Rows are points. The last column is the point's height on a tilted bowl or saddle (a function of degree 2), plus a little noise. Along how many of its main directions does it bend up, bend down or stay straight?

Points (10 x 3):
[[ 5.1 -1.4  4.1]
 [ 4.9 -2.8  6.3]
 [-2.7 -3.6 -1.5]
 [-4.3 -3.0 -2.5]
 [ 4.1  1.6 -0.5]
 [ 0.7 -2.8  2.4]
 [-0.5 -2.2  1.4]
 [ 1.9 -1.5  2.9]
 [ 3.0  0.3  1.4]
 [-3.6 -0.5  0.7]]
Directions: 1 up, 1 down, 0 straight

Points (18 x 4):
[[-2.0 -0.5  0.9  1.1]
 [-0.2 -5.2 -4.4  4.0]
 [-1.4  0.1 -1.1  0.1]
 [ 2.3  0.0 -0.7 -1.8]
 [ 5.1  1.1  2.1 -0.1]
 [-1.4 -2.1  1.2  1.2]
 [ 1.2  2.7  4.9  3.9]
 [ 1.1 -4.6 -1.5  0.8]
 [ 2.0  1.5  1.9 -0.4]
 [ 7.3 -1.5  2.4  1.1]
 [-2.0 -2.6  0.0  1.5]
 [ 3.6 -1.0 -4.8  0.3]
 [-3.8 -4.9  3.0  7.2]
 [ 2.4  0.6  3.0  0.3]
 [ 2.5  1.8 -5.8  1.5]
 [-0.5  0.2  3.8  2.4]
 [ 1.5  1.9  1.4 -0.4]
 [-4.7 -5.0  0.6  7.1]]
Directions: 3 up, 0 down, 0 straight

Points, 24 rows:
[[-2.2  0.8 -0.8  2.9 -0.3]
 [ 4.6  0.2  1.2  4.5 -1.7]
 [ 3.8 -4.1  1.7  0.2 -2.6]
 [-2.5 -1.3  3.4  2.6 -2.6]
 [ 4.8 -4.4  1.3  4.6 -5.3]
 [ 0.1 -1.8  1.8  3.9 -4.0]
 [-1.8 -5.3 -1.5  3.4 -4.0]
 [ 1.5  3.3  0.8 -0.1  0.2]
 [-3.9  0.1  0.0 -1.0  0.6]
 [-4.7 -3.3  4.4  3.9 -4.5]
 [ 0.3  2.1  1.6 -0.2 -0.1]
 [-0.2 -1.3  0.2  3.4 -2.6]
 [ 0.1  3.7 -1.9  0.5  0.4]
 [ 1.4  3.8 -1.7  4.2 -1.4]
 [ 1.1 -2.4  0.5  2.9 -3.3]
 [ 6.9  1.1  2.7  1.0  4.2]
 [ 4.3 -2.0  3.8 -0.7  0.7]
 [-3.0 -1.2  1.5 -0.5 -1.1]
 [ 1.9 -5.9  3.9  0.4 -6.2]
 [ 2.6 -0.7  1.7 -4.8 -0.5]
 [ 4.0 -1.9 -0.1  2.3 -1.2]
 [ 4.7 -2.9  2.3  2.5 -2.0]
 [-2.4  7.5 -2.0  0.1 -0.6]
 [ 0.8  1.4 -6.3 -0.2  4.7]]
Directions: 2 up, 2 down, 0 straight

Points:
[[ 2.4  2.4 -0.4  3.4 -2.6  0.3  0.1]
 [ 2.8 -3.5 -3.2 -4.6  1.5  1.8  4.3]
 [-1.8 -2.7  2.0  0.4 -2.6  3.7  0.8]
 [ 1.4  3.8  0.3 -4.0  1.9  1.0  2.1]
 [ 2.8  2.5 -7.3  3.4 -0.4 -2.3 -3.6]
 [-2.6  2.8  0.2  1.9  0.2  0.3  1.5]
 [ 0.3 -1.3  1.1  2.1 -4.7 -0.8  1.7]
 [ 0.1  1.8 -7.2 -1.5 -0.4  0.0 -0.1]
 [-2.6 -2.5 -3.0  3.4  4.7 -1.2 -2.3]
 [-1.8 -0.1  3.8 -0.4  3.9  0.7  0.2]
 [-0.5  0.1 -3.9  2.5 -0.7  1.0  0.7]
 [ 6.2 -1.5 -1.1  8.9  1.2  3.1 -4.9]
 [ 5.7 -1.2 -4.1  0.2  0.3  3.8  1.7]
 [ 3.0  1.4 -0.2  2.1 -0.4  3.5  0.1]
 [-5.5  0.8  4.4  0.8 -0.3 -0.7 -0.7]
 [ 1.7  3.6  0.8  0.5 -2.3  1.5  1.4]
 [ 0.6 -2.7  1.1 -1.3  2.6 -1.0  1.5]
 [ 4.2 -0.7  2.7  2.8 -3.8  6.0 -0.5]
 [ 3.5 -0.5 -2.2  0.6 -0.3  5.0  2.3]
 [-0.5 -2.5  4.1 -2.7 -1.8 -3.8  2.5]
 [-1.0 -1.7 -2.5 -2.6 -0.1  3.7  4.2]
 [-3.3  1.1  0.3  0.0 -2.5 -4.5  4.2]
 [ 0.8 -2.5 -2.1  0.9  0.7 -5.1  1.6]
 [-3.4  0.3 -1.1 -4.7  5.6 -3.0  3.7]
 [-5.8  3.0 -3.8  0.0 -1.4 -3.3  4.9]
 [ 1.4  3.3  5.9 -3.0  1.4  3.8  0.7]
 [ 2.5  4.1 -6.3  0.2 -2.0  0.7 -0.7]
 [-3.3 -0.4  5.9  1.3 -0.3  0.5 -3.6]
 [ 3.8 -1.6  1.8  3.2  2.9  3.9 -0.7]
 [-0.6 -0.6 -4.5  2.2  0.3  0.5  0.3]
 [-3.4 -1.2 -4.8 -1.7  0.9 -0.4  2.5]
 [ 0.7 -3.5  4.8  1.9  0.7 -0.3 -3.1]
 [ 0.2 -2.0 -6.9  1.7 -7.4 -0.7  8.0]
 [ 0.6  1.7 -4.7  0.0 -4.7  2.4  4.0]
 [ 1.2 -3.3  1.0 -0.7  0.3  2.4  1.6]
 [-2.2  1.1  1.7 -0.3 -4.1  2.3  2.4]
 [ 2.5 -3.6 -0.9 -1.0 -3.7  1.6  4.1]
 [-1.0 -0.6 -6.3  1.4 -4.0 -0.3  3.7]
 [ 0.3 -1.9 -1.4 -0.9  0.1 -4.6  2.6]
 [-3.0  4.8  2.1  4.8  5.2 -2.5  2.0]
 [ 2.9 -4.5  1.3 -1.7  5.0 -3.5  4.3]
 [-4.3  0.8  0.4  1.4 -1.2  3.0  2.0]
 [ 4.0  2.0  3.7 -2.6  2.9 -1.4  2.7]
 [-0.3 -1.5 -2.0  0.7  3.6 -4.8  0.6]
 [ 2.6  1.6 -3.3 -0.6  1.0 -0.9 -0.1]
 [ 1.5 -0.7  0.6  0.1  2.7  9.0  5.3]
 [-1.4  3.6 -5.7  2.4 -0.6  4.1  3.3]]
Directions: 3 up, 2 down, 1 straight

Points, 75 rows:
[[ 2.8 -0.4 -2.3  0.6  2.6  0.0  0.0  0.6  0.8]
 [-3.0  0.7 -3.5  0.5 -0.1 -1.0 -4.0  3.3 -0.6]
 [ 3.5 -6.0  0.7  2.2  1.6 -3.3 -0.3  1.0  3.1]
 [-6.8 -4.3  2.1 -1.6 -1.7  1.3 -2.6 -2.7 -2.2]
 [-0.1 -0.4  2.5 -0.4  0.7  0.9  2.7 -6.9  4.9]
 [ 2.1 -0.7  0.2  4.0 -1.8 -4.6 -1.3  0.2  1.0]
 [ 4.0  4.0 -7.0  2.9 -0.2  2.3  1.3  2.1 -0.1]
 [ 1.7  0.6  2.6  2.8 -1.3  2.7  3.1 -0.2  1.4]
 [ 1.1  0.8  2.0  1.5  5.3  2.0 -2.8 -0.4  1.8]
 [ 2.3  2.5  1.2  6.2  7.2 -2.7 -0.6 -0.1  1.5]
 [ 0.9  1.7 -5.4 -3.1  0.2 -2.9 -1.7 -0.7  0.2]
 [-0.3  3.0 -1.9 -5.1  2.9 -1.4 -0.9 -3.8  1.5]
 [-1.8  3.0 -0.9  2.5  4.1  1.4  4.8  5.1 -2.7]
 [-3.2 -1.3 -1.4 -2.4 -0.5 -1.8  0.5 -2.2 -0.5]
 [ 2.4  1.6  0.1  0.4  4.2 -2.9  0.1  7.0  1.5]
 [ 2.7  4.9 -2.7  1.4 -0.7  5.9 -3.9  0.7  2.3]
 [-0.7 -0.3  5.0 -3.4  2.7  4.0 -2.7 -0.3  2.8]
 [-1.7 -2.8  4.1  4.9 -2.8  0.8 -3.4  0.6 -0.8]
 [ 2.7 -1.5  3.8 -4.7  2.4 -0.4  0.9 -0.8  2.2]
 [-0.9 -0.1  3.1 -3.0 -3.6 -2.6  2.6 -0.8 -0.8]
 [ 1.2  1.7 -2.7 -1.1  2.6 -4.7  1.5  1.3 -1.0]
 [-5.3  0.4  3.6 -2.8  2.6  1.7 -0.2  2.0 -0.8]
 [ 0.2  3.5 -2.3  0.5 -4.9  0.3  7.1  2.5 -1.9]
 [ 0.6 -3.3  6.8  2.2 -3.9  0.6  0.2  3.4  0.3]
 [ 0.1 -0.9 -1.1 -1.7  1.7  2.0 -4.2 -6.5  4.9]
 [ 2.0  1.7  6.3 -4.3  7.7  3.4 -0.9 -3.7  7.2]
 [ 6.2 -3.0 -0.7  0.5  2.2  1.0 -0.7  0.7  3.7]
 [-2.8  0.5  1.1  1.4 -2.6 -1.7 -0.5 -1.7 -0.3]
 [-4.6 -1.0  0.1  5.1  3.9  1.6  0.8 -1.5  0.6]
 [ 2.2 -2.2  1.2  4.2 -1.0 -0.4  2.2  4.8  1.4]
 [ 7.2  5.5 -8.8  1.1 -1.1  2.6 -7.1  2.5  9.6]
 [-2.7  2.8  0.7  0.7  3.7  1.9  2.3 -1.6  1.0]
 [-1.4  3.8  1.1 -2.5 -3.8 -0.4  3.6  3.7 -2.2]
 [ 2.5  0.1  1.7 -6.0 -0.9 -3.0  2.1 -7.4  0.9]
 [-2.8  3.1  0.0 -5.1  6.3  1.1 -4.1 -1.7  2.3]
 [ 4.3 -0.5  3.2  0.6 -4.2  1.1 -0.7 -1.0 -0.3]
 [ 0.7  4.2 -1.0  2.3 -2.1 -3.1  4.5 -3.9  1.6]
 [-2.8  1.4 -1.0 -2.0  3.2 -1.1  5.2 -7.2  6.6]
 [-2.8  0.9  3.0  0.1  0.1 -1.6  2.8 -0.9  1.5]
 [-1.4 -2.1 -2.2  1.5 -1.6 -2.5 -5.0 -1.3  1.7]
 [ 2.0  1.5  1.0  2.3  1.0  2.9 -0.3 -0.7  1.0]
 [-0.1  1.9 -0.4 -2.6  1.0 -0.6 -4.3  2.1  1.0]
 [-3.6  3.1 -2.2 -2.0  0.9  3.0  4.8  0.8 -1.6]
 [ 1.0  0.5  0.0  5.1  3.0 -3.3  1.8 -5.6  3.4]
 [ 3.6  5.8  0.2  3.2 -4.0 -2.1 -4.6  0.0  1.9]
 [-1.3 -0.7 -3.8 -2.0 -4.1 -2.2  2.5  1.3 -2.9]
 [-0.2 -1.3  3.8  0.2 -2.5 -6.2  1.9  5.7  3.2]
 [-1.4  5.7 -5.8  1.5 -1.7  6.5 -1.0 -3.7  4.2]
 [-0.6 -2.0  4.4 -1.6 -0.8  0.6 -2.6 -3.6  1.0]
 [-1.6 -2.8 -0.3  0.1  2.5 -3.2 -6.1  3.0  3.2]
 [ 4.1  4.5 -3.7  0.9 -0.9  1.2  1.1  1.3 -0.7]
 [ 1.3  0.2 -4.1 -1.7 -2.0  0.8  0.7 -4.9  2.7]
 [-1.5 -3.0  0.5  0.0  1.5 -2.7  0.6  0.0  0.4]
 [ 0.3  1.5 -5.4  0.7 -2.5  3.9  2.0  7.8 -5.3]
 [-5.5  1.5 -0.8 -0.6  2.2 -0.5  3.3 -9.8  9.7]
 [-3.6 -1.7  1.0  0.5 -0.6  0.3  3.5  3.3 -1.9]
 [-2.9 -0.5 -4.1  3.9 -4.6 -0.1  4.9  2.5 -2.5]
 [-1.3 -0.6  1.5 -2.5 -1.9 -0.4 -0.5 -1.8 -0.7]
 [ 2.4 -1.7 -1.6  1.1 -1.7 -1.5  1.1  3.2 -0.5]
 [ 4.0  2.0 -1.1 -1.0  0.1  4.2 -1.9 -2.6  3.7]
 [ 1.7  0.8  1.9  0.1  0.0  3.6  2.8  1.0  1.1]
 [-2.7  5.6  2.2 -3.2 -1.5 -1.8 -0.2 -2.7  2.5]
 [ 1.5 -0.9 -1.7 -1.9  1.0  3.8 -1.4 -1.2  2.0]
 [ 1.7  1.8 -1.4  2.2 -1.8 -2.7 -5.7  1.1  2.7]
 [ 2.4 -0.3 -2.6  1.6  2.9  2.8  1.9 -1.5  2.5]
 [ 2.6 -0.2 -1.4 -3.3  0.3  0.0 -4.4 -0.5  2.1]
 [ 0.6 -3.1  4.0  2.0 -5.6 -0.3 -1.6  2.1 -2.3]
 [-1.9 -5.7  0.4 -4.1 -2.0 -0.7 -0.7  0.9 -2.8]
 [ 2.3  5.1 -3.3 -0.2  5.6 -5.3  0.5 -0.5 -2.1]
 [-5.8  1.7 -1.4 -3.6  0.1 -1.9  5.2 -3.0  2.3]
 [-1.7  1.3 -2.2 -4.3  1.6  3.0  4.1 -0.8  0.8]
 [ 1.4 -2.7  0.8 -0.4  2.3  0.8  1.8  3.0  1.0]
 [ 0.8 -1.4  0.9  5.0 -5.4  0.2 -1.8 -2.1 -1.2]
 [ 0.9 -2.4  5.6 -2.2  1.5  4.3  3.6 -0.1  4.7]
 [-5.8  1.3  3.3  0.5  0.0 -0.3 -1.0 -2.4  1.7]]
Directions: 4 up, 2 down, 2 straight

Points:
[[-0.9  5.5  0.0 -1.6 -1.6 -1.7  1.9 -0.4 -2.4]
 [ 3.6 -4.1  1.5 -2.3 -4.1  5.9 -1.6  2.2 -4.3]
 [ 0.2  3.5  1.6  1.3 -0.6 -3.6  5.8 -3.4 -5.7]
 [-2.4  2.7 -1.6  0.1  4.1 -2.3 -5.9 -6.4 -3.9]
 [-3.1 -2.7  2.7  6.4 -2.8 -2.9 -3.6 -0.7  1.1]
 [-1.6  3.1 -9.7 -1.3  2.8  3.7 -1.3 -1.1 -2.7]
 [-1.6  7.5 -5.6  5.6  0.3  2.0 -0.4  0.6  0.3]
 [ 4.8 -1.8 -0.3 -3.9 -5.4  4.2 -3.6  4.0 -6.6]
 [-3.2  3.2  0.3 -0.2  1.3  2.1 -2.8  1.5  0.6]
 [-5.0 -1.1  2.5  2.1 -1.2  4.6 -3.7 -4.6  0.6]
 [ 2.0  3.2 -0.9  0.9 -1.9 -1.0 -0.3  0.0  0.7]
 [ 0.1  5.0  2.9 -2.7  1.0  1.7  6.1  3.5 -6.2]
 [-4.2 -1.3  1.1  2.9  3.0  0.7 -0.3  7.4  0.2]
 [ 3.2 -1.3 -1.0  3.7  1.2 -2.4 -0.8 -0.1  1.4]
 [-1.6  0.0 -0.5  4.8  4.4 -3.3  4.8 -0.3 -3.8]
 [ 1.0  3.2 -1.5  2.7 -2.6 -3.3  0.2 -2.1  0.4]
 [ 1.5 -1.0 -0.7 -3.1  2.7  4.3 -2.7 -0.3 -1.4]
 [ 4.7 -1.8 -6.4  0.9 -2.5 -1.0 -2.5  4.5 -0.8]
 [-1.2  1.0  2.2  0.3  2.7  2.5  2.6  1.8 -1.4]
 [ 0.9 -0.5  4.1 -0.8  0.0  3.9  4.7  3.5 -4.8]
 [ 1.9 -0.5  2.5 -2.4  2.0  0.5 -1.1 -0.1 -1.3]
 [-0.2  3.2  3.8  5.1  4.5 -2.5  3.8  2.8 -3.8]
 [-1.5  1.9  2.1 -1.9  5.7  2.3  0.4  0.9 -1.6]
 [ 3.4 -0.7 -1.3  3.1  0.7 -0.4 -2.4 -3.0  0.7]
 [ 1.4  3.5  0.3  2.4  8.2 -4.3 -5.1 -2.2  0.0]
 [ 1.4  0.1  0.3  0.7  5.7  1.8  4.3 -4.6 -7.2]
 [-2.7  4.1  5.7 -4.0  2.4  3.1  4.2  3.7 -7.1]
 [-2.5  1.1  1.6  2.3  1.3  1.4 -3.5  0.9  0.7]
 [-5.0 -0.6 -4.3 -5.5  6.8 -2.2 -4.5  0.6 -2.2]
 [ 0.0 -2.1 -2.3 -0.9  5.3 -2.2  5.2 -0.6 -4.2]
 [-2.5 -0.3 -0.3 -1.6  3.0 -0.2  0.6  0.9  0.2]
 [ 4.8  4.5 -0.1  0.9  4.6 -1.0  3.8  1.8 -2.1]
 [-0.2 -1.1 -4.2 -4.4  2.1  2.2  1.4  1.4 -2.0]
 [ 1.1  1.3 -6.0  1.5 -1.6  1.5  2.6  3.3  0.1]
 [ 0.8  2.6  3.3 -3.0  4.5  0.1  0.2  2.5 -2.5]
 [-4.2  1.2 -3.0  7.0  1.7  1.5 -1.9 -3.7 -3.7]
 [ 0.6  3.2 -0.9 -2.1 -3.6  0.4 -1.1  3.7 -0.3]
 [ 1.6 -7.2  0.0 -1.9  0.6 -1.5 -0.5  1.7  1.0]
 [ 0.0 -4.7 -2.2  0.6  3.0 -0.9 -4.0 -1.8  2.1]
 [-4.6 -2.8 -0.2 -1.4  4.6  5.3 -2.9 -1.6  0.9]
 [ 6.8  2.4  1.4  1.6 -1.6  1.9  5.4  2.8 -5.6]
 [ 6.0  3.0  0.5  2.2 -2.2  2.8  3.7 -2.4 -5.0]
 [ 2.8 -2.8  4.0 -4.7  2.7 -5.0 -5.8  1.7 -3.0]
 [ 0.1  2.1  2.3 -3.8  0.0 -3.2 -0.6 -1.3 -3.3]
 [ 2.0  0.6 -1.3 -0.3 -1.3  0.9 -2.3  2.3  0.7]
 [ 2.5  2.6  0.0  0.5  0.3  0.9  3.2  1.3 -1.4]
 [-4.3  0.4  0.9  1.8  1.1  2.2  1.4  6.7  0.3]
 [-0.4 -0.8  2.8  2.4  1.8 -6.4  2.5 -1.7 -1.8]
 [ 0.0  0.1 -1.2 -0.1  0.9  2.1 -2.8 -6.0 -1.3]
 [ 1.3 -5.4 -2.3 -2.0  0.9 -2.5 -0.6  6.7 -2.0]
 [ 1.1  0.7 -2.4 -2.1  2.4  4.4 -0.7  5.9 -0.2]
 [ 1.1  0.6  2.7 -0.6 -0.5  2.0 -3.3 -1.7 -1.1]
 [ 0.5 -1.5  2.4  1.3  2.9 -3.0  2.7 -1.3 -1.2]
 [-1.7  1.5 -0.9 -1.1  3.0 -0.2 -3.2  0.1  0.8]
 [ 3.5  2.1  2.3 -3.4  3.5  0.4 -4.0 -0.1 -2.4]
 [ 0.5 -1.6  1.1 -1.3 -1.6  4.0 -5.4 -1.8 -0.6]
 [-3.1 -4.4  0.7  0.3  3.5  7.9 -2.7 -2.1  0.0]
 [-2.0  0.6  2.4  2.2 -1.3  1.6 -3.6  1.1  0.5]
 [ 1.5 -3.0  1.6 -1.0 -0.7 -1.3  0.7 -0.4  0.7]
 [-3.5 -1.0 -1.2 -0.1 -0.4  7.2 -2.3 -0.7  0.4]
 [ 5.8 -0.1 -0.4  2.7 -1.9  3.6  1.1 -4.8 -3.9]
 [ 0.4 -3.8  0.9  7.2 -0.2 -0.2 -0.2  0.5  0.3]
 [ 0.4 -1.9 -2.3  0.9 -4.8 -0.9  2.0 -0.6  1.8]
 [-4.3 -4.6  2.9  1.0  0.3 -1.8  0.5 -2.5  3.4]
 [-1.3 -5.1 -0.4 -1.8 -0.1 -0.6  1.1 -1.7  2.1]
 [-4.0  2.8 -4.9  3.3 -3.0  3.5  0.6  2.4  0.6]
 [ 4.5 -4.4 -1.1  0.3 -1.7  0.9  1.4  1.1 -0.9]
 [ 1.3  1.8 -1.6 -0.1  3.2  1.5  3.6 -5.3 -5.9]
 [-3.5 -0.6 -3.6  1.0 -2.4  0.2  3.2 -4.1 -0.4]
 [-0.4  3.6 -1.2 -5.0  1.0  1.3  0.5 -1.9 -3.7]
 [ 1.9  1.7  1.9 -1.1  1.9  1.1  3.4 -3.4 -5.1]]
Directions: 1 up, 5 down, 2 straight
